Each row is a point. To make a cloud, some directions were put in groups of two or more. Within a group, all points are equally far from the middle, so they leave a hole (a ring in 2 directions, a hollow ball in 3). The other directions are filled evenly. Then the cloud was stretched, turned, moved and blurred a little. Count the holes, and give their numbers of directions, smallest first.
In the rows, zero is written as 128.

Cloud (13 x 2)
[[ 97  92]
 [188 165]
 [116 197]
 [160 108]
 [190 109]
 [202 131]
 [189 156]
 [104  83]
 [119 181]
 [122  81]
 [140 166]
 [165 127]
 [208 118]]
Holes: 0

Cloud (13 x 2)
[[137 123]
 [175 103]
 [ 86 103]
 [212 152]
 [168 149]
 [121 154]
 [ 59 129]
 [ 89 140]
 [147 179]
 [201 122]
 [156  72]
 [ 64 160]
 [196 156]]
Holes: 0

Cloud (21 x 3)
[[ 59 167 170]
 [ 88 182 101]
 [146 120 187]
 [ 59 152 114]
 [157 183 158]
 [ 58  97 169]
 [ 67 157 193]
 [109 178  87]
 [111  87 133]
 [100 182  95]
 [107 149  81]
 [127 100 189]
 [152 113 170]
 [ 76  90 135]
 [ 68  89 156]
 [117  86 170]
 [ 80 192 136]
 [ 92  98 199]
 [ 46 123 146]
 [ 69 143 101]
 [138 199 147]]
Holes: 1 (3)

Cloud (29 x 4)
[[ 86  81  63  89]
 [163 191 158 187]
 [147  58 134 142]
 [149 196 199 159]
 [ 80 148 164 148]
 [169 136 107  81]
 [192 112 204  88]
 [115 140  88 183]
 [115 118 110 237]
 [149 155 198 154]
 [116 180 199 188]
 [ 75 150  67 156]
 [148 145 120 221]
 [100 114 173 156]
 [ 91 141 162  38]
 [144 119 186  93]
 [100 150  72 176]
 [120  78 168 124]
 [135 140 133 224]
 [123 178 110 124]
 [ 78 168 159 114]
 [ 85  82  90 102]
 [155 127 102 162]
 [210 125 131 145]
 [ 96 176 154 128]
 [138 149 165 144]
 [162 179 133 231]
 [103 157 149 165]
 [126  83  86 110]]
Holes: 0

Cloud (26 x 4)
[[181 112 113 146]
 [141 130  73  70]
 [133  97 114  43]
 [216  78 166  91]
 [109  84 193 164]
 [151 152 129 209]
 [ 89 158 136  94]
 [179  90 206  82]
 [197 151 163 198]
 [139 139  59 165]
 [168  97 117 161]
 [ 66 137 139 126]
 [147 194 161  74]
 [112  83  95 140]
 [119 194 179  93]
 [126 127 170 186]
 [115 161 146 158]
 [143 145  87 186]
 [ 89 122 114  89]
 [125 134  85  79]
 [ 72 141 100 113]
 [169 107  50 143]
 [ 98  91 106  58]
 [169 101 144  40]
 [159 152  44  90]
 [202 124  67 147]]
Holes: 0
